Every row gives one point. Each copy is the shape, with its points in the same order, turned, moved and blurred by noise. Some copies are also mirrored. Which?

Shape, 5 rows:
[[ 30  27]
 [-40 -33]
 [ 21  41]
 [-60 -52]
 [ 48  -7]]
Copy 1:
[[ 49   9]
 [-36 -19]
 [ 55  -8]
 [-69 -15]
 [ 29  39]]
Copy 1 is: mirrored
Copy 2:
[[ -4  52]
 [-29 -37]
 [-19  56]
 [-43 -66]
 [ 28  31]]
Copy 2 is: only turned
Copy 3 (5 x 2):
[[ 39 -22]
 [-37  35]
 [ 36 -35]
 [-51  50]
 [ 57  16]]
Copy 3 is: mirrored

Shape (9 x 3):
[[  4  58 -29]
 [ 23 -37  -4]
 [-17   1 -42]
 [  7  35  36]
 [ 56 -34  64]
 [ 26 -22  75]
 [ 20  15   7]
 [-31  67 -48]
 [ 52  62  20]]
Copy 1:
[[-38  51 -36]
 [ 29  -7  10]
 [-22  -8 -34]
 [-29  48  33]
 [ 46  21  73]
 [ 14  18  82]
 [ -3  34   7]
 [-69  40 -53]
 [ -3  92   9]]
Copy 1 is: only turned
Copy 2 (9 x 3):
[[-41  38 -22]
 [ 47 -33 -18]
 [ 22  42  -7]
 [-33 -36  18]
 [ 31 -86  -4]
 [ 13 -91  13]
 [ -1 -25 -11]
 [-32  61  -6]
 [-59 -33 -36]]
Copy 2 is: mirrored
Copy 3, 9 rows:
[[-12 -24  66]
 [ 36 -20 -32]
 [ -8 -61   3]
 [-13  41  16]
 [ 54  49 -41]
 [ 24  61 -43]
 [  8  -4  16]
 [-39 -51  57]
 [ 24  32  55]]
Copy 3 is: mirrored

Shape:
[[-25 -64 -25 -11 -74  54]
 [-48  23 -32 -64 -33  17]
 [ 20 -64 -36  37  46  -4]
 [  9 -18  52  22  46 -29]
 [-20  16  16  33  26 -32]
 [ -2  27  -5  23  24  -2]
 [ 68 -42 -33   7 -50   7]
 [ -7  13  73 -73 -31 -48]
 [ 29   3 -16  20 -45 -44]
 [-40  55  65 -59  -9 -20]
 [ 27 -31  15  37  30  62]]
Copy 1:
[[ -64  -55    7   24 -106   37]
 [ -77   27   17  -29  -34  -13]
 [  -7  -11  -16  111  -11   24]
 [  29  -20   41   67    3  -43]
 [  18   25   28   44  -15  -33]
 [  17   17   37   31   -3    4]
 [   5  -69  -41    7  -33   42]
 [ -18  -42   17  -34  -11 -103]
 [  33  -23  -21    3  -39    0]
 [ -28   12   63  -49    2  -79]
 [ -13  -45   55   82  -14   42]]
Copy 1 is: only turned
Copy 2:
[[ -3  -8  39 -36  43  97]
 [ -6  65  15 -82 -25  45]
 [ -2 -26 -69  23  44  11]
 [ 21 -52 -18  -5 -11 -42]
 [-18 -11 -13 -19 -14 -48]
 [-11  16 -10  -2 -17 -33]
 [ 49  19  17  13  74  33]
 [ 73  -6  32 -84 -38 -30]
 [ 20  28  21 -21  60 -23]
 [ 27  15  39 -89 -78 -36]
 [  7 -26 -14  46 -16  37]]
Copy 2 is: mirrored
Copy 3:
[[ 17 -23   4 -54 -12 100]
 [-27  35  -3 -13  65  60]
 [-56 -96 -17  29 -31  28]
 [-29 -53  18  12  -1 -47]
 [ -5 -38   4  42  31 -25]
 [-19 -12  11  53  10  -4]
 [ -5 -12 -56 -17 -68  43]
 [-17  32  -5 -62  50 -52]
 [ 16 -10 -62   8  -7   3]
 [-23  48  28 -19  76 -37]
 [-20 -41  51  23 -53  26]]
Copy 3 is: mirrored
